Each row of a before or after table is a point. The points were changed in one or more steps. Then noise was added and the rows were shuffled. The steps act on columns, c1 being the first. Name the steps. A step turns or swaps two columns, mirrors them in a line or flattens them onto one, adds a multiple of one to another, or multiplies or shifts one. Angles are multiples of 10 degrees, from the lower column toward the higher: turns from -170 to 170, lines from 10 to 170 but not 90. Use the fewest steps. Two steps may share a column if one is a turn and the other turns, adds or multiplies; they go together, in the order done. Otherwise the lowest column goes first.

Before (11 x 3):
[[ 0.21  0.18 -0.03]
 [-0.24 -0.18 -0.20]
 [-0.40 -0.06 -0.21]
 [ 0.39 -0.06  0.19]
 [ 0.05 -0.01 -0.07]
 [ 0.42 -0.04 -0.41]
 [-0.28 -0.16  0.05]
 [-0.21 -0.12 -0.06]
 [ 0.08  0.08 -0.15]
 [-0.49  0.01  0.22]
 [-0.40 -0.17  0.37]]
After, 11 rows:
[[-0.06 -0.42 -0.51]
 [-0.07  0.35  0.48]
 [ 0.16  0.20 -0.07]
 [ 0.01 -0.47  0.55]
 [-0.18 -0.29  0.13]
 [-0.21 -0.25 -0.50]
 [ 0.05  0.09 -0.37]
 [-0.11 -0.20 -0.15]
 [ 0.00  0.05 -0.18]
 [-0.16 -0.41  0.91]
 [-0.03  0.43 -1.02]]
Steps: swap c1 and c2; multiply c3 by 2.5

Before, 12 rows:
[[ 0.07 -0.27 -0.31 -0.37 -0.62 -0.19  0.00  0.37]
 [-0.02 -0.09 -0.74  0.20  0.02  0.33 -0.24  0.03]
 [ 0.17 -0.12  0.08 -0.30 -0.21  0.50  0.36 -0.19]
 [-0.18 -0.34 -0.24  0.44 -0.59  0.51 -0.50  0.31]
 [-0.23 -0.55 -0.14  0.09 -0.40 -0.52  0.15  0.32]
 [ 0.14  0.27 -0.21  0.58 -0.42  0.32 -0.13 -0.57]
 [ 0.45 -0.05 -0.36  0.56  0.16 -0.23  0.22  0.35]
 [ 0.43  0.38  0.19  0.30  0.37  0.46  0.08  0.01]
 [ 0.11 -0.68  0.28  0.58  0.09  0.30  0.14 -0.29]
 [ 0.05 -0.41 -0.51 -0.37  0.01 -0.37 -0.60 -0.41]
 [ 0.35 -0.09  0.25 -0.07 -0.40 -0.39  0.13 -0.24]
 [-0.33 -0.07 -0.21 -0.01 -0.42  0.11 -0.01  0.15]]
After:
[[-0.16 -0.34 -0.07 -0.01 -0.24  0.51 -0.49  0.30]
 [ 0.14  0.28  0.00  0.01 -0.18  0.31 -0.15 -0.58]
 [ 0.44  0.38  0.25  0.10  0.15  0.47  0.09  0.01]
 [-0.33 -0.07 -0.20 -0.08 -0.16  0.12 -0.01  0.13]
 [-0.02 -0.09 -0.59 -0.22  0.01  0.32 -0.23  0.03]
 [ 0.07 -0.43 -0.56 -0.21 -0.01 -0.36 -0.60 -0.41]
 [ 0.11 -0.69  0.45  0.16  0.04  0.30  0.15 -0.30]
 [ 0.34 -0.09  0.21  0.08 -0.16 -0.38  0.12 -0.24]
 [ 0.07 -0.27 -0.40 -0.14 -0.26 -0.17 -0.01  0.37]
 [ 0.17 -0.13 -0.03 -0.01 -0.09  0.50  0.35 -0.19]
 [ 0.44 -0.05 -0.13 -0.05  0.06 -0.24  0.21  0.34]
 [-0.22 -0.54 -0.09 -0.03 -0.16 -0.53  0.15  0.32]]
Steps: flatten c3 and c4 onto the line at 20 degrees; multiply c5 by 0.4

Before, 9 rows:
[[-0.20 -0.01  0.11  0.28  0.09 -1.20 -0.25  0.00 -0.12  0.38  0.07  0.14]
 [-0.21  0.18 -0.26  0.41 -0.06  0.70 -0.09 -0.03 -0.44 -0.02  0.10 -0.04]
 [ 0.09 -0.36  0.10  0.29  0.04  0.27  0.17 -0.19 -0.39  0.16 -0.29  0.32]
 [ 0.03 -0.12 -0.06  0.34 -0.07  0.73  0.05  0.62 -0.23 -0.03 -0.29 -0.01]
 [-0.05 -0.14 -0.24  0.11 -0.35 -0.25  0.20 -0.10 -0.45 -0.05  0.19  0.02]
 [-0.02  0.17  0.56  0.29 -0.03 -0.14 -0.17  0.11  0.63  0.05  0.18 -0.09]
 [ 0.12  0.06 -0.34  0.23 -0.16  0.61 -0.04 -0.14  0.33 -0.02 -0.02  0.36]
 [ 0.63  0.04  0.28  0.16  0.10  0.50 -0.08 -0.03  0.17  0.42  0.25  0.77]
 [-0.35  0.07 -0.04 -0.07  0.05  0.61  0.14  0.28 -0.35  0.07 -0.16  0.15]]
After, 9 rows:
[[ 0.00 -0.11  0.09  0.12  0.01 -0.26  0.58 -0.12 -0.46 -0.04  0.28  0.05]
 [ 0.01  0.05 -0.15 -0.06  0.00  0.61  0.39  0.28 -0.33  0.05 -0.02  0.38]
 [ 0.32 -0.26 -0.24  0.30  0.02  0.28  0.51 -0.19 -0.39  0.16 -0.22  0.03]
 [ 0.06  0.01  0.10  0.28  0.00 -1.22 -0.76 -0.01 -0.14  0.40 -0.08  0.23]
 [-0.02 -0.08 -0.30  0.33  0.00  0.74  0.14  0.61 -0.23 -0.03 -0.06 -0.02]
 [ 0.38  0.05 -0.14  0.23  0.00  0.59 -0.13 -0.13  0.33 -0.01  0.32  0.00]
 [-0.11  0.13  0.00  0.42  0.01  0.70 -0.26 -0.03 -0.42 -0.02  0.28  0.18]
 [ 0.95  0.03  0.32  0.16  0.01  0.50 -0.23 -0.05  0.17  0.43 -0.17 -0.33]
 [-0.08  0.11  0.35  0.28  0.00 -0.14 -0.50  0.14  0.63  0.03 -0.46 -0.01]]
Steps: turn c1 and c12 by -70 degrees; multiply c2 by 0.7; turn c3 and c11 by -70 degrees; multiply c5 by 0; multiply c7 by 3

Before (8 x 20):
[[ 0.37  0.15 -0.30 -0.26 -0.46 -0.09  0.03  0.30  0.22 -0.58 -0.34  0.76
  -0.21 -0.18 -0.06  0.40  0.10 -0.06  0.21  0.04]
 [-0.27 -0.24 -0.12  0.13 -0.03  0.12  0.24 -0.46 -0.14 -0.26 -0.62 -0.38
   0.25  0.02  0.25  0.25  0.09 -0.09  0.14  0.02]
 [-0.25 -0.08 -0.14  0.23  0.01 -0.20 -0.13 -0.17  0.07  0.06 -0.24  0.11
  -0.31 -0.24 -0.25  0.35  0.36 -0.19  0.33 -0.15]
 [-0.20 -0.11 -0.03  0.52  0.27 -0.39  0.51 -0.19 -0.39  0.10 -0.51 -0.16
  -0.03  0.32  0.00  0.17 -0.08 -0.13  0.08 -0.11]
 [ 0.22 -0.41  0.47 -0.13 -0.38  0.64  0.03 -0.24 -0.23  0.02  0.18  0.21
  -0.06 -0.42  0.10 -0.20 -0.57  0.47 -0.19  0.46]
 [-0.23  0.45 -0.47  0.04 -0.29 -0.45 -0.08  0.35  0.11 -0.26 -0.13  0.40
  -0.40  0.00 -0.18  0.11  0.21  0.22  0.02  0.04]
 [-0.08 -0.26 -0.02  0.44 -0.39 -0.14  0.43 -0.24 -0.39 -0.07 -0.32  0.25
   0.08  0.19  0.29 -0.14 -0.17  0.02 -0.44 -0.32]
 [ 0.28  0.17  0.31 -0.12 -0.42  0.39 -0.02 -0.35 -0.13  0.45  0.10  0.58
   0.16 -0.41 -0.33 -0.22 -0.51  0.42 -0.31  0.23]]
After, 8 rows:
[[ 0.04  0.32 -0.49 -0.02  0.22 -0.11  0.03  0.29  0.20 -0.55 -0.33  0.77
  -0.22 -0.21 -0.06  0.21 -0.40 -0.07  0.61 -0.37]
 [ 0.14 -0.24 -0.08 -0.14  0.13  0.12  0.22 -0.45 -0.15 -0.28 -0.61 -0.38
   0.30  0.00  0.26  0.11  0.28 -0.11  0.40 -0.19]
 [-0.03 -0.55  0.26  0.15  0.07 -0.37  0.54 -0.19 -0.38  0.10 -0.53 -0.17
   0.00  0.33  0.00 -0.03  0.21 -0.16  0.25 -0.17]
 [-0.17 -0.56 -0.41 -0.01 -0.05 -0.12  0.45 -0.25 -0.40 -0.09 -0.32  0.25
   0.09  0.20  0.28 -0.35  0.08  0.04 -1.31 -0.01]
 [-0.53  0.20 -0.35  0.10 -0.35  0.38 -0.02 -0.33 -0.13  0.46  0.11  0.57
   0.12 -0.41 -0.34  0.12 -0.19  0.41 -0.93  0.28]
 [-0.61 -0.09 -0.29 -0.39 -0.54  0.63  0.04 -0.23 -0.24  0.02  0.19  0.16
  -0.06 -0.43  0.07  0.40 -0.13  0.46 -0.57  0.34]
 [ 0.37 -0.27 -0.01  0.03  0.13 -0.21 -0.12 -0.17  0.06  0.05 -0.24  0.08
  -0.33 -0.24 -0.26 -0.03  0.18 -0.22  0.96 -0.37]
 [ 0.25  0.21 -0.35  0.40  0.42 -0.41 -0.07  0.37  0.09 -0.27 -0.13  0.43
  -0.40  0.01 -0.17  0.07  0.18  0.23  0.08 -0.09]]
Steps: turn c1 and c17 by -100 degrees; turn c2 and c4 by 60 degrees; turn c3 and c5 by -80 degrees; turn c16 and c20 by -70 degrees; multiply c19 by 3
